Every row gives one point. Each copy is the shape, with its points in the same order, turned, moved and blurred by noise. Is it also mirrored, or only turned?

Shape (6 x 3)
[[-31   3  30]
 [-13   6   7]
 [  5  15  25]
 [ 16 -55  40]
 [-37  17 -78]
 [-19   5  -2]]
Copy 1 (6 x 3)
[[ 20   8  27]
 [  6   8  -1]
 [-15   7  15]
 [  2 -64  23]
 [ 31  37 -81]
 [ 15  12  -9]]
Copy 1 is: mirrored
Copy 2 (6 x 3)
[[ 45  -9  30]
 [ 26   1  16]
 [ 19  15  38]
 [-25 -38  62]
 [ 30   2 -81]
 [ 30   0   6]]
Copy 2 is: mirrored
Copy 3 (6 x 3)
[[ 14 -27  18]
 [ 11  -1   0]
 [ 14  14   9]
 [-42   5  50]
 [ -2 -21 -95]
 [  8  -6 -13]]
Copy 3 is: mirrored
Copy 4 (6 x 3)
[[-34  -8  28]
 [-17  -1   5]
 [ -3  15  22]
 [ 27 -54  31]
 [-50  11 -75]
 [-25  -2  -3]]
Copy 4 is: only turned

Shape (12 x 6)
[[  2  54  15 -12  -9  -8]
 [ 63  13 -25  18   1  47]
 [-46 -26   0  16  28 -23]
 [ 10  -7 -11 -24  30  65]
 [-45 -10  -6  39 -12   3]
 [  2  80   8 -19  11 -16]
 [-15   7  33   7  46 -12]
 [-57  49  -6 -29  -3 -53]
 [ -5   6 -30  17 -15   1]
 [  4  58  18 -43 -30 -12]
 [-27 -14  13  33   7  -4]
 [ 47 -27 -22 -21   6  39]]
Copy 1 (12 x 6)
[[  2  52  26 -20  -6  -5]
 [ 49   5  -7  28  14  74]
 [-27 -33  11   7  32 -26]
 [ 10 -11  23 -16  29  76]
 [-35 -22  10  41 -15 -12]
 [ -6  77  14 -20  11  -6]
 [ -3   3  30  11  46 -15]
 [-46  42  -7 -32  -4 -54]
 [ -3  -6 -19  11 -14   8]
 [  8  54  19 -47 -25   2]
 [-11 -11  27  34  10  -9]
 [ 50 -25   4 -23   9  53]]
Copy 1 is: only turned
Copy 2 (12 x 6)
[[-17  43  14  -7 -21 -22]
 [ 16  22 -52 -11  45  -1]
 [-20 -47  13  40 -36   8]
 [ 13 -10  -9 -33  21  48]
 [-57 -24 -19  29 -24   8]
 [  3  66  24   2 -38 -15]
 [ -4  -5  43  35  -8   8]
 [-22  19  29   8 -95 -19]
 [-21  -3 -39   6 -21 -10]
 [-19  46  21 -38 -34 -37]
 [-39 -24   2  34  -8  -3]
 [ 22 -22 -33 -37  30   1]]
Copy 2 is: mirrored
Copy 3 (12 x 6)
[[  5  52  16  -1 -13  -6]
 [ 69  21 -14  36  -6  49]
 [-30 -22   8  30  40 -20]
 [ 19   2   2 -16  32  68]
 [-43  -9  -4  42  -3  -4]
 [ 13  85  12 -19   2 -25]
 [ -4  19  38  19  42  -6]
 [-38  39  -8 -27  -2 -54]
 [ -1   2 -18  22  -9  10]
 [ 10  56  22 -36 -32  -6]
 [-30  -2  21  52  17  -3]
 [ 59 -23   1  -3   6  48]]
Copy 3 is: only turned

Shape (14 x 8)
[[ -4  17  18  -3 -18 -95   6   2]
 [-60   6  14 -29  64 -12  -9 -39]
 [ 13  16  -3   0 -24 -11   7   5]
 [  2 -53  11 -25 -24 -16  -2  17]
 [ -8  -6   2 -23 -33   2 -11 -23]
 [ 20  25  13 -17  -5 -36   7  20]
 [ 23  22  12  -8 -31  10 -12   4]
 [ 29   6   8 -20 -14  13   5 -29]
 [ 20 -15  -6  13 -25  -3  -2   3]
 [ -8  19  11  -4 -36   1 -11   0]
 [ 32  -8  17 -27  -7   9  16   3]
 [  9  -9  17 -29   1 -30   4  21]
 [-53  10  15 -23  18  -4  28  -6]
 [ -5 -18 -34 -29 -15  -5   3  11]]
Copy 1 (14 x 8)
[[ 68   9 -39 -25  18 -56   1  13]
 [  1  11  -6  -9  77  25  28 -39]
 [ 15   5 -27  -7 -23 -14 -20   0]
 [ 15 -61   6 -19  -3 -18 -16  16]
 [ 22 -23 -15 -14 -19  19   3  -9]
 [ 25  14 -25 -31   1 -29 -32   1]
 [ 22   8 -10  -5 -34  13 -37  -1]
 [  9  -4  -4 -18 -32   9 -21 -38]
 [  7 -27 -20  14 -31 -12 -25  -5]
 [ 25   5 -14   1 -26  16 -12  12]
 [ -1 -11  10 -27 -21 -14 -33 -20]
 [ 17 -15  -5 -30  13 -20 -28   5]
 [ -9  23   8 -17  29   4  27   5]
 [-17 -35 -33 -19  -7  -2  -8   6]]
Copy 1 is: mirrored
Copy 2 (14 x 8)
[[-14 -26   8   9 -60 -90   5  19]
 [-67  39  33 -40  15 -24 -19 -29]
 [ 14  -3  -4   8 -29 -11  18  14]
 [-16 -62   0 -33 -34   4   6   8]
 [ -6  -7   4 -24 -51  12   3 -10]
 [  9  -9  11 -14 -20 -44  23  35]
 [ 31   6  23  -1 -36   9  15  17]
 [ 39   5  -3 -29 -22   0  11 -11]
 [ 22 -29 -10   7 -21   7   6   3]
 [  6   2  18  14 -44   6  15   7]
 [ 26 -18   5 -36 -13  -2  25   3]
 [ -9 -27  14 -29 -17 -28  18  29]
 [-52  18  12 -16  -4 -20  39 -12]
 [-15 -14 -24 -21 -17  15   2  28]]
Copy 2 is: only turned

Shape (15 x 9)
[[-19  32 -10 -24 -12  12 -75   9  24]
 [ 19  -3 -16 -19   6   6  10 -95  35]
 [ 21  16  -6  -5 -15   6 -17  20  18]
 [  2  39  10  14  38  42 -12   9  21]
 [ 25  -5  -5   2  26   1   1   7 -33]
 [-36  -2 -14 -16  43 -19 -14   5  31]
 [-16  19   1  29   4 -21   4  19  32]
 [ 10  31  65 -19 -10  16 -33  22  15]
 [-57  11   9 -22  45  18   8  25  12]
 [ 22 -11  27   6  -9  51   7  15 -21]
 [ 18  46 -19 -16 -60 -13  10  13  29]
 [ 27 -13 -10 -21  28 -17   5  -6  21]
 [ 31  -3 -18  13 -12 -14  15  27  -4]
 [ 26  21 -17  23  37  -8 -15 -65 -37]
 [ -1  14  36  -4  26  -1  15  -9  -9]]
Copy 1 (15 x 9)
[[-21 -10 -12 -54  17   1 -56 -10  61]
 [  2  86  -7 -42  18 -48   8 -34  -5]
 [ 17 -15   5 -23  11   0 -17   5  19]
 [  4  10  18   3  64   8 -43 -15  20]
 [ -3  -7 -33  -2  31 -20 -21  16 -33]
 [-51   9  -8   5  28 -33   0   9  43]
 [ -7   2   7  32  -3   1  -8  -2  39]
 [-27 -20  56 -30  10  -1 -61   1   7]
 [-65  15  10  10  56  17  -7  21  25]
 [ 13  14  22 -20  23  10 -35  42 -35]
 [ 25 -20   8 -38 -31  30  13 -19  27]
 [ -6  -3   1 -19  33 -45   8  -1  -4]
 [ 28 -23 -13  -4  -5 -12   5  17  -6]
 [  1  37 -49   1  15 -32 -37 -46 -36]
 [-32   9  14  15  25  -7 -20  -5 -28]]
Copy 1 is: mirrored
Copy 2 (15 x 9)
[[-60  -2 -32  -5  16  11 -48  -2  12]
 [  4 -88 -23  18  35  39  14 -66   9]
 [ -2  -2  -4   7  -4  17 -12  -3  20]
 [-33  14  29  27  47  36   2 -13   8]
 [ 33 -14  16  23  26  11 -12   2 -30]
 [-27 -25  -2 -28  56 -16  14   4  -3]
 [-22  -2   0  18  13 -13  35   3  18]
 [-43   7  44  15 -15   0 -35 -33   8]
 [-37   8  26 -37  47   5  23  -6 -30]
 [  6  -9  42  20 -19  50  -5  -7 -29]
 [  6  15 -39   1 -35   9   6 -35  37]
 [ 26 -41  12  -8  34   2  -2 -12  15]
 [ 39  -3  -1  16  -7   7  11  12   9]
 [ 18 -43 -19  73  60  11  -5 -29 -31]
 [ -1 -14  35  18  23  -4  13 -35 -24]]
Copy 2 is: only turned
Copy 3 (15 x 9)
[[-22  31 -34 -63  37 -33  -5  10 -18]
 [ 10   0 -24   5  12 -22 -21 -71  69]
 [  8   7 -10 -21   9  -7  -9  25   6]
 [-33   4  23 -15  54   8 -23  11  17]
 [  1  -7   0  14   1  23 -29  -6 -18]
 [-69  22 -23   0  -6 -21 -22  -9   7]
 [-36  -1   8  12   8 -26  18  26  13]
 [-16 -23  29 -76   7  -2  -9  18   1]
 [-84  20  -5 -18   6  32  -7  -2   7]
 [ 10 -37  -4 -22  24  48 -13  13   4]
 [ 31  33 -13 -25  -5 -15  40  30  31]
 [ -9   7 -12   7 -19  -7 -42  -8  25]
 [ 19   1 -10  21  -7  10   1  31  -3]
 [ 16   1  15  29  35 -13 -26 -67 -15]
 [-27 -16  31 -10  -8  16 -12 -21   7]]
Copy 3 is: mirrored
Copy 4 (15 x 9)
[[  2  22 -50  -7 -42   6 -30 -15  54]
 [ 63  35   0 -26   8  -9   9 -69 -40]
 [  9 -17 -30 -16   4   1  -2   1  29]
 [ 33  26 -22  19   8  35  30  17  33]
 [ -8   1   0  -7  19  31  -3  29 -23]
 [-19  44 -38  10 -12 -17  32  -3  -6]
 [-22   1  -5  23  14 -12  35 -12  32]
 [ 26  24  -1 -21  -4  -4 -21  38  69]
 [-12  47 -22  -4 -37   1  62  33  14]
 [ 37 -24  23  -8  -6  38   1  42   3]
 [ -2 -38 -11 -40   7  -2   8 -43  53]
 [ 12  16 -27 -17  28 -15  11   0 -21]
 [-12 -36  -8  -7  30   1   8   4  -4]
 [ -5  38  -1   3  27  54 -11 -35 -41]
 [  8  44  21 -19  15  12  16  20   2]]
Copy 4 is: mirrored
